Each row of a before or after table is a point. The points were changed in one or more steps. Then noise was added and the rows were shuffled. The steps act on how far a point lies along the listed directions, d1 being the first. What was done? A step turns or swaps two directions, mirrors them in a line or flattens them onto one, adds a multiple of one to another, or multiplies one. Angles are multiples of 10 degrees, from the lower direction toward the higher: turns from -170 to 170, lines from 10 to 170 but not 90. Use the fewest steps. Two steps may share a direction if one is a turn and the other turns, adds or multiplies; they go together, in the order done. Otherwise the lowest direction goes first.

Directions:
(1): [  5 -42  47]
(2): [20 46 39]
(3): [ 60 -11 -17]
Before:
[[  7  -7  -9]
 [  8  -2 -10]
 [-14   8  -7]
 [ 32 -42  46]
 [  8  -5 -26]
 [-46  -2  16]
 [ 12  29 -17]
 [-33 -15 -23]
 [ 31 -12 -40]]
After:
[[ 14  22  43]
 [ -1   7   7]
 [ 13 -28 -38]
 [  8   5   7]
 [-14 -19  34]
 [  3 -11   4]
 [-23  60 -38]
 [ 15   1  22]
 [ 37 -10  -2]]
Steps: multiply d1 by -1; turn d2 and d3 by -120 degrees

Directions:
(1): [  0 -27  29 -12 -32  -8  48 -12]
(2): [ 27   6  10  -2  21  19  -1 -60]
(3): [-59  13  12 -14 -14  21 -15 -21]
(4): [-20  -2  32  43  26 -35   0  -8]
Before:
[[ 16   2 -10   8  21  -1 -14 -13]
 [-21  12  33  46   8 -32  -7 -24]
 [ 18  12 -41   3  16 -10 -24  34]
 [ 10   4 -22 -11   4  12 -15  17]
 [-27  -5   8 -10  -1   3  -6   1]
 [-27   6   8  -3 -16   0 -18  13]
 [-25   7  12  -3 -13   9   6   5]
 [ 27  -6 -13  -4 -11   4  -3  27]
 [-11   2 -38 -19 -14  12  -6  39]]
After (9 x 8):
[[ 15   3 -39 -24  -7  27  -3   8]
 [-29  11  38  60  16 -44 -10 -17]
 [ 43   2 -33   0  18 -12  -5  17]
 [-22  13   9  -2  -3  13  -3  -2]
 [-19   0   5  -6   7   5 -16  -5]
 [ 24  -1 -22 -16   1  14 -12  13]
 [ 35 -10 -10 -14 -14   9   4   8]
 [-14  13   7   2  -5   5 -27  -3]
 [ 13  -7 -10  11  12 -11  -5   5]]
Steps: turn d1 and d3 by 30 degrees; multiply d2 by 0; multiply d4 by 1.3

Directions:
(1): [ 14  22  25  19   6   6  -3  10  30 -10  60  29  35  -8]
(2): [ 36  -2  30  30 -20 -48 -33  15 -23  -5   5 -16 -20  14]
(3): [ 23  22  13  27 -21  38 -10 -14 -28  27 -35  37  10 -18]
(4): [-32   8 -13  15  22 -31 -18 -43 -19 -20  -1  44   4  26]
(5): [ 30  32 -29 -26 -51  -9   9 -35  15  -5   7  -7   8  26]
(6): [ -4   4  -3 -43   5 -12 -32 -10 -16  54  35  10 -20 -24]
Before, 8 rows:
[[  3  -9   4  20   0  -7  -1   6 -11  -9  -4 -15  -9   7]
 [ 13  12  22  14   6   8   4  16  24 -19  26   7  31  -2]
 [ 13   8  21   4  11   0 -11   7  -2  14  21   6  11 -10]
 [-10 -20 -16 -12  11   0   6  -2  -1   7  12 -12  -2 -11]
 [ 21  20  34  28   7  -4  -4  22  32 -21  55  15  26 -10]
 [-14   3 -18 -25   8 -20  -9 -20   1  -2  -6   7  -8  18]
 [-12  -1   7  13   9   5   7 -15 -14  -5  -8  19   6   8]
 [ 16  13  -4   1 -10   3   2   4   5  11  -3   3   3  -2]]
After, 8 rows:
[[-12 -12 -20 -12   9   0  -1 -15  -9  13  11   2  -1 -11]
 [  1  -6  -3  12  -2 -17  -4  -3 -10 -11   3 -14 -11  13]
 [ 19   4  -4 -31 -17  -4  -7   4   3  19  -6 -17 -14   1]
 [  0   1   1  10  10  11   7  15   5   6  -9   6   4  -9]
 [ 11  15  16  11   9  -2 -11  -8  -6   6  14  18  17  -1]
 [ 12  22  28  24  14 -13  -8  10  29 -22  59  25  26  -5]
 [ -1   9  17   9  18   0   1   9  24 -22  33  13  29   1]
 [ 15   8   3   5 -22  -5  13 -13  -3  -9  -1  -5   4  19]]
Steps: turn d4 and d5 by 110 degrees; add 0.7 times d5 to d2; turn d3 and d6 by -40 degrees
